Each row of a before or after table is a point. The points were changed in one or more steps. Then noise was added and the rows were shuffled. The steps act on how far a point lies along the listed directions, d1 being the first. Name the steps. A step turns or swaps two directions, mirrors them in a line or flattens them onto one, adds a multiple of one to another, or multiplies one. Angles are multiples of 10 degrees, from the lower direction toward the higher: turns from -170 to 170, lines from 10 to 170 but not 90. Use the fewest steps. Two steps may share a direction if one is a turn and the other turns, adds or multiplies; they go together, in the order done. Otherwise the lowest direction goes first.

Directions:
(1): [-18  24 -55]
(2): [-60  -8  16]
(3): [  1 -57 -25]
Before:
[[  5  -6 -23]
 [  5  23  25]
 [ -3  12 -30]
 [-50   6  18]
 [-60  26 -16]
 [  6  -6 -34]
 [-42  11  17]
 [-44  -5   6]
 [ -6  22 -35]
 [ -4  22 -15]
 [ 19   8  10]
 [-34 -15  17]
 [-11 -34   2]
 [-28  28 -19]]
After, 14 rows:
[[ 12 -30   2]
 [-45 -50  -2]
 [-41 -11  14]
 [-17 -39 -10]
 [ 12  12 -16]
 [-38   6  15]
 [ 11 -40  -3]
 [ -9  12  33]
 [ -9  12 -31]
 [ 22 -21  18]
 [ 15 -13  13]
 [  4 -23 -12]
 [-52 -10   1]
 [-45 -10  -6]]
Steps: turn d1 and d3 by 120 degrees

Directions:
(1): [  3  33 -25   3 -31 -49  22 -35  44]
(2): [ 14  33  43  22  -6  20  32 -48 -39]
(3): [-43 -13 -37 -45  -5  -5  31 -19 -46]
(4): [-41  24 -11  44 -51  13  -1  38 -15]
(5): [-10   2 -23  53  60 -35  18   6 -17]
Before, 13 rows:
[[  8   1  -2  -5   8  -9   2   4  21]
 [  4  17   7  10  -2  -1   8  -9  -1]
 [  3 -12  -8  -5  -2  -3 -16  11  19]
 [-11  -1 -12  -3   7   0   4   4  -8]
 [  3   4   3  -1  12 -14  28 -36 -15]
 [  2   4  17  10  19  15  14 -17 -19]
 [  0   0  19  -4  10   5   0 -16 -23]
 [ -4   5 -13  -5  -4 -24  -2  -3  34]
 [ -9   2  -4  11 -23   8   4  12 -11]
 [  4 -10  -4   6  16  -2 -12  14  17]
 [-13  -2 -29  -1  -9 -18 -17  25  20]
 [ -7   8   3  18   6  -7   7 -10 -28]
 [  1   4  -4  16   7  -1  -8   0  16]]
After (13 x 9):
[[  6 -15  -7  -7   0  -3 -16   7  21]
 [-13   6 -35  -1 -15 -29 -11  17  31]
 [  0  15  -6   5  -3 -26  35 -42  -4]
 [-15  -1 -11   0   5   5   3   8 -12]
 [-10   8   4  19   5  -4   5  -6 -33]
 [-10   1  -3  12 -22  12   2  15 -14]
 [  7 -16  -1   1  24   4 -13  14  14]
 [ -3  -8  24  -3  15  20  -5  -6 -35]
 [  1  -4  23   9  26  27   9  -7 -31]
 [  4  22   3   8  -6 -10  10 -16   7]
 [ 11   6  -7  -8   4 -19   5  -5  30]
 [  6   6  -6  13  10  -8  -6  -7  22]
 [ -1  22 -28  -5 -21 -53  11 -24  59]]
Steps: multiply d1 by 2.5; add 0.5 times d3 to d4
